Each row of a before or after table is a point. One or more steps were done to the points. Then noise was added and the rows were shuffled. The steps act on columns, c1 being the first. What was done? A step turns or swaps two columns, mirrors them in a line or flattens them onto one, adds a multiple of one to another, or multiplies or shifts one. Angles are multiples of 10 degrees, from the lower column toward the higher: turns from -170 to 170, lines from 10 to 170 but not 90. Use the fewest steps. Two steps may share a column if one is a turn and the other turns, adds or multiplies; they go together, in the order done. Otherwise the lowest column goes first.

Before (12 x 2):
[[ -6  14]
 [ 13   3]
 [ -4 -36]
 [ 12   9]
 [ 18 -36]
 [ -8  -2]
 [ 31 -38]
 [ 34 -22]
 [ 31   9]
 [ -5  24]
 [ -8 -28]
 [-25 -16]]
After:
[[ -5  28]
 [ -9 -23]
 [ -9   4]
 [ 13  -6]
 [ 19 -48]
 [-24   1]
 [ 31 -60]
 [ 34 -45]
 [ 11   1]
 [ -6  18]
 [ -4 -34]
 [ 30 -12]]
Steps: add -0.7 times c1 to c2

Before:
[[  0   2   6  -9  -3   3]
 [-20 -23 -18  -2  -9  -4]
 [  0  10  -7  -9  -1 -17]
 [  7 -10 -17   7  -6 -13]
 [-24   5   6  13  -7 -30]
 [  2  12  -8   4 -21 -18]
 [  7 -18   3   1  -1 -27]
 [ -4  -1  14  -6   6   1]]
After:
[[-19 -24 -29  -1  -9 -15]
 [-25   7  59  15  -6 -19]
 [  5  10  14   4 -21 -18]
 [ -2   8  14 -10  -1 -16]
 [  7 -18  48   1  -1 -19]
 [  7 -10 -11   8  -6 -22]
 [ -1   1   7  -9  -3   6]
 [ -4  -2  26  -6   6  10]]
Steps: turn c3 and c6 by 40 degrees; multiply c3 by 2.5

Before (13 x 11):
[[ 12  30 -14 -25 -18   6   0   8 -28  29  20]
 [-12 -42 -21 -15 -25  -9  -3  48  49  23 -44]
 [ -4  27 -24 -28  14   1  -3 -19 -13  14 -17]
 [ 22   8 -34  -5  -5  13  24 -19 -17  -5  12]
 [-35 -41 -12 -11  11 -21  29  46  60  30 -20]
 [ -6   2  20   9   9  -3  32  23 -16 -23 -21]
 [-11 -42   6  14  28   8   2  38  18   7 -34]
 [-31  -3  13  21   4  19   1  -8 -18 -23  10]
 [  8 -14  -8 -13 -24 -38   0  -8  25  52 -25]
 [  4  -2   6  30  37   9   1  36  24 -24   9]
 [  8  -7  17   6  29  41  21   4 -12  -2  12]
 [ -6 -48  -7 -46 -11 -44  -7  21  22  16 -18]
 [  5  18  23 -13   3  28  12  -9   6 -22   1]]
After (13 x 11):
[[-36 -22 -12 -12  12 -21  29 -51 -56  30 -19]
 [-32 -35  -6 -47 -10 -43  -7 -18 -25  16 -18]
 [ 23  20 -14 -24 -18   6  -1  29  -3  29  20]
 [-11   6  13  21   4  19   1  16  11 -23  10]
 [-31 -29 -21 -16 -25  -9  -3 -40 -57  22 -44]
 [ 13  12  23 -13   3  28  12  -7   8 -21   1]
 [ -2  -7  16   6  30  41  21  13  -2  -2  11]
 [ -1   3  19   9   9  -3  32  19 -20 -23 -21]
 [-30 -29   6  13  28   8   3 -13 -41   7 -34]
 [ -7 -13  -8 -11 -24 -38   0 -26   3  52 -25]
 [ 12   0 -35  -5  -6  14  24  13  22  -5  12]
 [  0  -3   5  30  37   9   2 -16 -40 -24   8]
 [ 16  22 -24 -28  14   0  -3  10  21  14 -18]]
Steps: multiply c1 by 0.4; turn c1 and c2 by -40 degrees; mirror c8 and c9 in the line at 140 degrees

Before:
[[  3  23  20  -7   1 -33   4 -21 -10  17  -9  15  11  -8  -4  34   9 -26]
 [-17   3   5   1 -18   4  -7 -17  -4  -1 -11   8   5  16 -10  14 -12 -21]
 [ -7  20  18 -10  10  19  29 -34 -23  19   8  -4 -32   4 -10  17 -16  11]
 [ -2   3  -1 -18   9 -12  -5   4   9   6   0  -7  -3 -11 -14   4   6  -6]
 [ -6 -28  -6 -14  -1  22   9  -3   6 -19  15  22  18   8  15 -12   0   8]
 [-18  28 -16 -13 -36 -13  -2  -2  22  13 -10  17   3 -28   1   7 -25  -4]
 [  8   1  18   1  28   8   0  15  -5 -12  27 -10  -6   9  -6  10 -40   9]
 [ -3 -19  27  25  16 -11  22   7  -4  -3  18  13  -1  13  10  -5 -16   0]
 [-22  -3  17 -13   4  19   7  21   1  -5   1  29 -12  30 -11  13  20 -18]
 [-17  -1 -13 -13   8  26  -5  11   9  15  15   8   4 -10 -14  -3 -27   2]
 [ 11   9   1   9   5  17 -14  -8  -1  -3   5  12  16  18  -8  -6   8  21]
 [ 27   2  18 -18  -3  16  30 -10  14  24   4  -6   2   9   0  -4 -11  -9]
 [-14 -28  25 -35 -18  -3 -17 -21 -25   6   8  19   5  23  10   0  -5 -10]
 [ 14   7  -2   2  15  -2  -1  16 -23   4  11  -9   6  -9   1   6   2   4]]
After:
[[ -6 -28  -6   0  -2  21   3  -3 -10 -18  15  22  18  -1  -1 -12  -1  -1]
 [ -3 -19  28   0  17 -11  16   4   3  -2  18  12  -1  54  -6  -5 -16   4]
 [-17  -1 -13   0  10  26   0   9  -6  15  15   8   4 -29   0  -3 -26  -7]
 [ 27   2  18   0  -4  17  26 -10   0  23   4  -6   2  36 -10  -4 -11 -17]
 [-19  28 -16   1 -35 -14  -2   4  -8  13 -10  17   3 -52   1   7 -25 -21]
 [-14 -28  25   0 -21  -2 -18 -18  21   6   8  20   5  60   6   0  -4  17]
 [ 11   9   1   0   3  17 -10  -9 -18  -3   5  12  16  20   3  -6   8  11]
 [ 15   7  -2   0  17  -2  -1  13   7   4  11 -10   6 -12   1   5   2  22]
 [  4  23  20   0  -2 -32   5 -21  27  17  -9  15  11  22  -1  34   9  -4]
 [-17   3   5   0 -20   4  -2 -13  20  -1 -11   8   5  24   1  14 -11  -7]
 [-21  -3  17   1   8  19  10  20  15  -5   1  30 -12  56  -3  13  20 -10]
 [ -2   2  -1   0   9 -12   0   3   1   5   0  -6  -3 -12   0   4   5 -10]
 [ -7  20  18   0   4  20  29 -35   2  19   8  -4 -32  31 -11  17 -16  25]
 [  8   1  18   0  30   8   2  10  -5 -12  27 -10  -6  36   0  10 -41   9]]
Steps: add 1.5 times c3 to c14; multiply c4 by 0; turn c5 and c8 by -10 degrees; flatten c7 and c15 onto the line at 160 degrees; mirror c9 and c18 in the line at 120 degrees

Before, 12 rows:
[[ -9  14 -18 -21 -16  -2   7  31   8   1 -11  32 -31 -13  10  17  -5  28
  -18 -40 -34   4  -1   9  20  -8 -24  13 -15   2   9   5]
 [-20 -14   9  -2 -27  -5  19  20  11  -8 -14  34  -1 -14   2  11 -14  16
    8 -52 -21  29   4  11  -8 -13  10 -13 -29 -13 -26  -1]
 [-19   8   4  -7 -28   6  21  14 -21   9 -11  35  -6 -53  -3  21   6  12
    9 -58 -26  30 -10  23 -33 -38 -33   8  -3   1   5 -19]
 [ 11   1 -37   5  22 -19  21   7 -46 -39  23 -13 -14 -20  26   2   7  28
  -21 -55  -2  -9  16  18 -20  -3  21  20 -39  11  10 -11]
 [  8 -24 -25   9 -13  29 -20  -6  17  50  25   7  45  -9  22   1  14 -10
  -20  55  -1   2   6 -11 -11   5   8  -4  10 -45  18  -3]
 [ 13   8  19 -10 -19  47  -6  17  14  25  32  -5  16 -22   3  -4 -19   6
  -21  46  13  -1  32  -1  -5  -6   7   5 -11 -16   3  20]
 [ -1  11 -19 -10   1 -39 -10   3 -51  -4  26 -16  -4 -17  17  24  -7  -5
  -45 -37  13   3   1  19  -5  27  25   5 -25  40   1   2]
 [ 26  32  -1 -15  -5   8   3 -12 -13  33  34 -10  24  13  27  -2 -28  -2
  -12  41  10  22  17 -14  18 -10   6  -3   0 -50   2   7]
 [-15 -14   1 -44  -4  -6  23  -1 -14 -21 -11  45 -16 -30  -2  12  -9  10
   18 -29 -25  -1  -8  49   6 -13 -19   7 -15   6 -17 -11]
 [ -1  12   7  17  -5   8 -16   7   3  43  45   3  10   7  -8 -10 -31   1
    8  53  -6  -2  34  -3   7   3  -2 -26 -11 -34  34  -9]
 [  1  -7 -29 -13  -6 -56  29  -6 -42   7  27   2 -30 -12  -4   0   9  11
  -35 -60  -4 -26   8  10 -16 -24  24  31 -33  33 -14   9]
 [  8  21 -25  25 -25  35  22   1  -7  47  23  -6  39  -7  14  -2 -35 -18
  -12  45  12 -24  -1  -2   7  19  17   1 -14 -32  17   4]]
After, 12 rows:
[[ 10  19 -37   6  24 -21   3   6 -47  27  23 -12 -14 -21  12   2   6  28
  -21 -55  -2 -33  16 -10 -22 -13  20  22 -41  10   9 -12]
 [  0 -13   6  19  -4   8 -14   6   4  -9  43   4  10   7  -4 -10 -31   0
    7  53  -5  42  35  10   9   6  -1 -27 -11 -33  33  -9]
 [  9 -25 -25   8 -14  29  19  -6  17 -18  24   8  44  -8   7   1  14 -10
  -18  56   0  48   4  12 -11  -7   7  -6  10 -45  19  -4]
 [-20  17   9  -3 -24  -4  17  20  11  -2 -14  35  -2 -15   7  11 -15  16
    9 -52 -21 -18   4  26  -8  -7  10 -12 -29 -12 -25  -1]
 [ -1  -8 -20 -13   1 -38 -13   3 -52  16  24 -16  -5 -17  -5  24  -7  -5
  -46 -37  14  -4   3  10  -5   9  26   6 -25  41   2   2]
 [-14  20   2 -44  -4  -5  18   0 -12  48 -10  45 -15 -29   6  11  -9  11
   18 -29 -24 -21  -9  19   5  -6 -17   8 -15   5 -17 -10]
 [ 13  -4  18  -9 -20  47  -8  18  13  -4  32  -5  16 -22   4  -2 -20   8
  -20  47  13  24  32   5  -3  -5   6   6 -11 -16   3  21]
 [-10  12 -19 -23 -15  -2 -13  30   9   5 -11  32 -31 -12   7  16  -5  29
  -18 -40 -34  -1  -1   8  19 -10 -24  12 -15   1   9   4]
 [-19  21   5  -7 -28   5  -4  15 -22   4 -11  35  -6 -53  18  22   7  12
   10 -59 -27  -1  -9  38 -34 -19 -33   8  -2   1   5 -20]
 [  8  23 -25  25 -24  37 -18   1  -6   0  21  -4  40  -6  -5  -3 -37 -18
  -12  44  12  51  -2  -7   7   4  17   2 -15 -34  16   4]
 [ 26   9  -3 -15  -4   7 -30 -13 -14 -29  34 -10  25  13  18  -1 -28  -2
  -10  42   9  25  16  20  19 -17   7  -4  -1 -50   1   8]
 [  2  26 -29 -12  -7 -57  12  -6 -42  21  27   2 -29 -12   9  -1  10  10
  -36 -60  -4  16   9 -13 -16 -12  24  30 -34  34 -13   8]]
Steps: turn c2 and c7 by -80 degrees; turn c10 and c22 by 110 degrees; turn c10 and c24 by -60 degrees; flatten c15 and c26 onto the line at 130 degrees

Before, 14 rows:
[[  2  -6   1   4  11  -1  -7  -5 -18  -5  10  -3  -5   6   1  20  15   3
    6 -11 -11 -16  11   0  12  -1   4  -8 -12  -4   3  -3  -4   5   8  -1
  -26  -5   1 -11   8  -1   6   1  -3  -2  19  11   5  -8  -5  -4 -43   1
    0   1  -5 -17   0   8  -8  -7   0  -5]
 [  0  -9   3  -4   8 -12   5 -10   7   9   9   1  13   2 -14   0   9   9
    8   1  -4 -12   7   0  -4   2   2  -6   0   0  -6 -17   4   3   6  -5
    4 -10  -2   1   6 -13   1  10   8  13  -7   9  11   0  -7  -9  16  17
   17  -3   3 -17  -2   9  -1   2  13   4]
 [ -8  23   3  14   1  -9  -8   4 -25  -5   3   8   8 -13  -7   1  -4   0
    5 -19   6  -4 -10  -9  -4 -15  -2  -8   3  -8  -3   1   3   2  -1  -3
    6  12  -5  -7 -27  -3   8   8   0   9  -1   9  -3  -4   1  -1 -14   1
  -17   0  -5   2  -5   3 -10  -8   4  -3]
 [  1  -8   7  15 -18  -7  13  -7  -1  -2  10   6  -1  -3   9   3  -4   8
    8   0 -10  -6  -3  -2   4  -1  -2  -3  -8  -6  12  -1   6  -5   5   6
   10   0   0   1   5 -17  12   9  -6  -3  -6  -4  11  -4   2  -8  17  -2
   -4  32  -5 -10  -4   5  -5  11  -3  -2]
 [ -2   6   2  -6  -8   7  -7 -12  -4   4  21   3  13 -13   8   2  -3 -16
    9   1 -17 -12   3   3   7 -11  -5   4   3  -9  -6   0  -2  -7   3   4
   10   6   4  -3   3  -2  10  10   8   0 -10  -8   1  -6   3  -6 -22  -9
    0  -1   0  -2  11  -4  -5  -5  -2  -2]
 [ -9   4   1  -1  11   6 -10  -9   2  -6   5  -6  -5   3   5  20  -1   8
   10   1  -7   0   3  -4  18  -1   6  -4  -7  -2  12  -2   7   5   4  -5
    2  -4  -6  -4   1 -21  -7  11   5  -2 -10   2  -4  -2  -7  -2  15  -6
   -7  15  10 -21   8  10  -1  -7   3  -4]
 [-10   4   7   2   9   5   6 -13  -4  16   1   0   7   0   5  -3  -4   1
    1 -12   4   3  12 -18   6   3  17  16   0 -10 -46  -7   6  -5   9   2
   -6  -5   1   0   8  -2   4  -2   2  -3   9  11   3   0   4  -3   7  15
    3   8  -3  -3  -5   1  -6   1  -3   3]
 [-11  -9   2  -5 -17   6  -3 -11  10  -2  18  -2 -10   2  11  11   8   6
  -25  -4 -15   1   8   3  -4   2   2  -7  -4  -4   5 -22   1   8  -3  43
  -13  25 -23 -13   5  -5   6  -9  -2  -2  -4  12  -1  -2  -7   7   2  -6
    5  12   8  -5   2   8  -2  -6   5  11]
 [ -7  11  14   1  10   9   1 -10  -4  -4   9  -5   6 -15   8  -3   4   6
    2   2   5   2  10   2   9   1  -5   1  -4  -9  -4  -5  -3 -22   7   3
   -4 -10  -6 -10   7  -1   0 -10   5  -3   7   8  11  -1  -4   5  10   0
   -4  10  -1  -5  10   9  -4  -6   1  -1]
 [ -1  -6  27  -4  10   9   2  20   5  14   9  13  -6   5   6  -1  -1  -9
    7  -7   5   0  -7  -9  -6   3  17  -8   3   2  10  -9   7   7  -6   6
    9  -7   3  -6   0  -1   4   4  -5  -2  -6  16   2   1  13   2  17  -1
  -10  -5   0   1  -2  11  -8  -2   5   7]
 [-14  -9   2  -8   7   9  13 -10  11  -4  15   3  -5   8  -2   6   3   7
    4  -1   4  -2  10  -7  -2 -10  -6  -8  -3  -8  10  -2 -11   4   8  12
    7  -8  -1  -4   1  -2 -16   3  -4   3  19  13   8  -3  -1  -5   5  -6
  -12  -4  12  -7  -6   7  -2  -1   0   2]
 [ -5  -8   2   3  -9   7  15  -5   0  -3  12  -5  14   2  11   0  -1  -4
   11  -2 -25   3  11   2   4  -1  -1   2  -7   3   4  -8   7   6 -35  -4
    8  -2   2  -2   0 -12  10 -16  -6   0  -9  12  -3  -2   4  -4   8  -3
  -16  -5  -5   2   1 -20 -19  25  -2  -5]
 [  1   7   3  -1   2   2  -9 -10   6  -3   3  -4   8   5  -6  -1  -4 -24
   -5 -12   4   2   5  -5   4  -8  -4  -5   1  -1  -5   0 -32   4   0   2
    2  -2  -2 -22  -5  -1   7  11  -5  -2  -2  16  14  -1  -2   3   5  -5
   -6   7   8  -4   4  10  -4   1   7  -5]
 [ -2   1  10  -6   9   3  -9   0  -2  -3   3  -7  -7  -4   8  -2  -4  -6
   -9 -25   7   0  -6 -17  -3   3  -5  -5  -6   6   7  -6   6   5   6   0
    7  -4   0 -22   1 -32   0  11  -1  14  -6   6  -4  -6  -5   4   1  -3
   -7  -4  -4   0  15 -12  -2  -2  -3  -4]]
After, 14 rows:
[[  2  -7   2   4  11  -1  -7  -5 -17  -4  10  -3  -5   6   1  20  15   3
    5 -11 -12 -16  11  -1  12   0   4  -8 -13  -4   3  -2  -5   6   8   0
  -26  -5   1  -9   8  -3   7   1  -4  -3  20  11   5  53  -5  -4 -43   1
    0   1  -4 -16   0   8  -9  -6   0  -5]
 [ -2   1   9  -7   8   3  -8   1  -2  -4   3  -7  -7  -4   9  -3  -4  -6
   -9 -26   8   0  -5 -18  -3   3  -5  -5  -6   6   8  -6   6   6   6   0
    7  -4   0 -23   1 -33   0  11  -1  23  -6   6  -3  54  -5   5   2  -3
   -7  -4  -4   0  15 -12  -1  -2  -3  -4]
 [ -1  -5  27  -4   9   7   2  20   6  14   9  13  -6   5   5  -1  -1  -9
    8  -6   5   0  -6  -9  -6   2  18  -8   3   1  10  -9   7   7  -7   7
    9  -6   3  -5   0   8   4   3  -5  -4  -6  16   1  60  13   1  17  -1
  -10  -6   0   1  -3  11  -8  -3   5   7]
 [ -2   6   2  -6  -7   7  -7 -12  -4   4  21   3  12 -13   8   2  -3 -17
    8   1 -18 -14   3   3   7 -12  -5   3   3  -9  -6   0  -2  -6   3   4
   10   5   5  -4   3   4  12  10   9   1 -10  -8   1  54   3  -6 -22  -8
    0  -1  -1  -2  11  -5  -5  -5  -2  -2]
 [  1  -7   7  14 -18  -7  13  -7  -2  -3   9   6  -1  -3  10   2  -5   9
    7   0 -10  -6  -3  -2   4  -1  -3  -4 -10  -7  13  -2   7  -6   5   6
    9   0   0   0   5  -8  13   9  -5  -6  -6  -4  11  57   2  -8  17  -1
   -4  33  -5 -11  -4   5  -4  12  -3  -1]
 [ -9  22   4  13   1 -10  -7   4 -26  -4   3   8   8 -13  -7   1  -3  -1
    4 -19   6  -4  -9  -9  -3 -15  -2  -8   4  -9  -3   2   2   2   0  -4
    5  12  -5  -6 -26  -7   8   9   0  13  -1   9  -2  56   2   0 -15   1
  -17   1  -4   1  -4   4 -10  -8   4  -2]
 [ -7  12  13   1  10   9   0 -10  -3  -4   9  -4   5 -15   8  -3   4   6
    2   2   5   2  10   1   9   0  -5   0  -4 -10  -4  -5  -3 -22   7   2
   -3 -10  -5  -9   6   3  -1 -10   5  -4   7   8  11  59  -4   5  11   1
   -4  10  -1  -5  10   8  -5  -6   1  -1]
 [  0  -8   3  -3   8 -12   5  -9   7  10   9   1  13   2 -14   0   9   9
    9   1  -5 -13   7   0  -5   3   4  -6   0   0  -7 -18   5   4   6  -5
    4 -10  -2   1   5 -21   2   9   9  20  -7   9  11  59  -8  -9  15  16
   17  -2   4 -18  -3  10  -2   2  13   4]
 [ -9   4   7   2   9   5   6 -12  -4  16   1   0   7   1   5  -2  -4   0
    2 -11   4   3  13 -17   6   2  18  16   1 -10 -45  -7   5  -5  10   1
   -6  -4   1   0   9   1   4  -2   3  -5   9  11   4  61   5  -3   8  15
    4   8  -3  -4  -4   1  -5   1  -3   3]
 [  1   6   3  -1   2   3  -9 -10   6  -3   4  -3   8   6  -6  -1  -3 -24
   -4 -12   4   2   5  -5   5  -9  -4  -5   2  -1  -5   1 -32   5   0   3
    1  -1  -1 -21  -4   2   7  11  -5  -3  -2  15  15  59  -3   3   6  -5
   -6   6   9  -4   4  10  -3   1   6  -5]
 [ -9   3   1  -2  11   6 -10  -9   3  -7   6  -6  -4   3   5  20  -2   8
    9   1  -8   0   3  -4  18  -1   5  -5  -6  -2  11  -4   7   5   4  -5
    1  -5  -6  -5   1 -29  -6  10   5  -4 -10   2  -4  57  -9  -2  15  -6
   -6  15  10 -21   7  10  -1  -6   3  -4]
 [-14  -8   2  -8   8   9  13 -11  11  -3  15   3  -5   9  -2   6   2   7
    4  -1   4  -2  10  -7  -3 -11  -6  -7  -3  -8   9  -2 -12   4   8  12
    6  -8  -2  -4   1  17 -17   4  -4   5  19  13   7  56  -1  -6   4  -6
  -12  -4  12  -6  -6   7  -2   0   0   2]
 [ -5  -9   2   2  -9   7  15  -6   1  -3  13  -6  14   1  12  -1  -2  -4
   11  -1 -26   3  11   2   4  -1  -2   2  -7   3   3  -9   6   7 -35  -4
    8  -3   2  -3   0 -18  10 -17  -6   1  -8  12  -3  58   4  -4   9  -3
  -16  -5  -5   1   1 -19 -19  24  -2  -5]
 [-11  -9   2  -6 -16   6  -3 -11  10  -1  18  -2 -10   2  11  12   9   6
  -24  -5 -15   1   9   3  -4   2   2  -7  -5  -2   5 -21   1   8  -2  43
  -12  25 -23 -13   5  60   6  -9  -1  -4  -3  12  -1  57  -8   7   2  -7
    7  12   8  -5   2   8  -2  -7   5  11]]
Steps: add 1.5 times c36 to c42; multiply c46 by 1.6; shift c50 by 60
